Each point is reached from the start by the listed moves, each made once or not at all, plus a little noise. Say if it took an odd or an even number of moves. Then give how often each move was made.

Moves:
(1): [ 59 -14 -27  21  25]
(2): [ 11  -7 -13 -34  21]
(3): [ 35 -25  27  -6  31]
Start: [-10   4 -15   4   4]
Points:
[ 27 -21  11  -2  34] => odd (0, 0, 1)
[ 47 -11 -41  24  28] => odd (1, 0, 0)
[ 95 -43 -27 -16  84] => odd (1, 1, 1)
[ -9   5 -15   4   6] => even (0, 0, 0)

Moves:
(1): [  6   7 -10 -12   3   5 -21  36  17]
(2): [-11 -20  35  38 -18  26 -33 -30 -23]
(3): [ 17  17  40  14  -4 -11  -8  13  16]
(4): [-17  22  16  11  10   9  17  -2 -19]
(5): [ 24 -14   9  -4  13   5 -22   9 -13]
(6): [  9 -17  -1  -2   0  19   9  16  -8]
(7): [ -4   6 -11   8   7  22  19  -8   5]
(8): [-34 -37  -2 -31   3  15  12  -1  41]
(9): [-19  -5 -17  19   9  -9 -13   8  12]
Start: [ -1  13   8 -11   7  -6 -25  -4 -12]
Points:
[ -7 -29  95   3  13  60 -71  37  -1] => odd (1, 1, 1, 1, 1, 1, 0, 1, 0)
[-48  10  43  55   8  19 -53 -29 -40] => odd (0, 1, 0, 1, 0, 0, 0, 0, 1)
[ 17   5  62  35  -5  54 -59  24  -5] => odd (1, 1, 1, 0, 0, 1, 1, 0, 0)
[-15 -52  41 -20   7  45 -89  11  10] => even (1, 1, 0, 0, 1, 0, 0, 1, 0)
[-24  13 -18  16  22   7 -19  -4   6] => even (0, 0, 0, 0, 0, 0, 1, 0, 1)
[ 31   8  72  33   7  40 -90  17 -10] => odd (1, 1, 1, 0, 1, 0, 1, 0, 0)
[-45   6  12 -43  23  23 -17  29  27] => odd (1, 0, 0, 1, 0, 0, 0, 1, 0)

Moves:
(1): [ 23  -5  19   1 -20   6  -2 -10   5   8  13   2  26  -1  -4  -5 -10   2
   9   8   6 -15]
(2): [  3   9  15 -13  11   8   6   3  -5 -17   6  20   2   0  -3  -2  -9  14
   0  -1  -4  -4]
(3): [-20 -13   9  10   8 -19  -2 -13  29 -12  28 -10 -20 -18   0  14   7  16
  15  -6   3  10]
(4): [-18  22 -13  -7 -11  -3  11 -17  -8  -3  18   9  -4  22 -10   6   8   7
   1  -7  -1   8]
(5): [  5   9 -17   1  22  -2   2  11  -5   0  10   2  -8 -11 -15  18  -4  -5
  -2   8   0   0]
(6): [  9 -25  -9   4  12  20   8 -14  13  -2   5  11  12   8  19  17  22   0
   0  -2   8  -2]
(7): [  1 -29   6  27   9 -12   7 -11 -15  11  -6 -17   1   7 -12  -1  -9   4
 -14   6 -10  29]
(8): [ 15  -2  16 -11  10   1   3   8  -7  -3 -12   3   2  20  -9   9  10  15
  14   7   5  14]
(9): [ -1   4  12  15  30   1  21   5   9   2   2 -15  24 -10   0  -3  -8  -9
  -4  -9   6  -2]
(10): [-10  -9  14  -1  10 -25 -20 -15  -5  -4  -3   4   8  -5  13   6 -11  -8
  18  -5   5   0]
(11): [  9   3  -4  -4 -11 -20   6  11  -3  -8  13  -2  23   6 -16  21  19  37
  -3  -1 -24  18]
(12): [  7  -8  -3   6   8  -4 -10  10   2  16 -11   3  -5   3   2   9  -3   5
   3  -4 -12 -19]
(13): [ -6  -4   7   2  11  -6  -4  -2 -19  -9  11  -7   0   3 -10  -1  11 -17
 -11  -2   3  13]
(14): [ -2  11   2  -9  17 -28   1  16   3  12  -1  28 -12  12  18  -9  -1  -9
 -10 -11   8   0]
(15): [ -4  -8  -5   5   6  -1   2   8   5 -17  -3  14   2  17  -9  -4  -9 -26
  11  12 -17   6]
(16): [  9  10  11   2  10   5   5  -7   1 -13 -18 -22 -14   1   6  12  -4  13
   0  20  -5  -1]
(17): [  5  -4   7  12   5   9  23 -28  -2 -17 -20  18  -6 -31  -6 -20  21 -15
  13   1   0   6]
(18): [  3  -4  -9   9  20   5 -27  -6   5  -5  12   9   9  -3   3 -24  -1  24
   5 -15 -22   0]
(19): [  1  -7 -16 -16  -6   4  -5 -15   1 -12   2 -16   5  -3 -10  -7 -11  -2
   4  -1  -3  -1]
(20): [ -7  -6  12  -2  -4   7  -1  -1  -7  16   0   4   3 -13 -13 -16  12  -1
 -10   9 -17  12]
Start: [  8  18 -18  -1  -6  12  13   8   3  15   0 -24   4  16 -11   3  -8  -4
  -5 -10   0   9]
Points:
[ 22 -19   7  -9  41  -7  38  -8 -26  -6  12 -26  21  38 -29  17  25  36
 -48   6 -44  74] => odd (0, 1, 0, 0, 0, 1, 1, 0, 0, 0, 1, 0, 1, 1, 0, 1, 0, 0, 1, 1)
[ 46 -42  44  22  17 -56  22  -7 -23  29 -29  32  44  32 -49  -6  12  -3
  24  16 -53  62] => even (1, 0, 0, 0, 0, 0, 1, 1, 0, 1, 1, 1, 0, 1, 1, 0, 1, 0, 0, 1)
[ -4   9  15   7  45 -26  34   3 -40   9 -14  -8 -17  83 -48  -1  10 -16
 -23  27 -34  92] => even (0, 0, 0, 1, 0, 0, 1, 1, 0, 0, 0, 0, 1, 1, 1, 1, 0, 0, 0, 1)
[ -7  -4  -8  16  78 -26  47 -52 -37 -12  19  46  -1  23 -19  17  17 -33
 -13 -23   8  59] => odd (0, 1, 0, 1, 1, 1, 1, 0, 0, 1, 0, 0, 1, 1, 0, 0, 1, 0, 0, 0)
[ 52 -44  10  30  64 -20  39 -23  -5   5 -15  41  28  38 -15  11  -1 -46
  36  16   6  49] => odd (1, 0, 0, 0, 1, 1, 1, 1, 0, 1, 0, 0, 0, 1, 1, 0, 1, 0, 0, 0)
[ 21 -14  68  26  95  16  26 -78  13 -27  30   5  40  -8 -24   5  35  42
  47 -15 -23  30] => even (1, 1, 1, 1, 0, 1, 0, 1, 1, 1, 0, 1, 1, 0, 0, 1, 1, 1, 0, 1)
[ 17  -2  47  29  50 -59  42   8   5   4  73 -23  46  13 -35  19 -12  34
 -19 -24  -9  60] => even (1, 1, 1, 0, 0, 0, 1, 0, 1, 0, 1, 0, 1, 1, 0, 0, 0, 0, 0, 0)
[  7 -30  -2  20  79 -13  32 -83   2 -35  19 -17 -20  37 -19  -1  42  36
  14 -16 -15  87] => odd (0, 0, 1, 1, 0, 1, 1, 1, 0, 0, 0, 0, 1, 1, 0, 1, 1, 1, 1, 0)
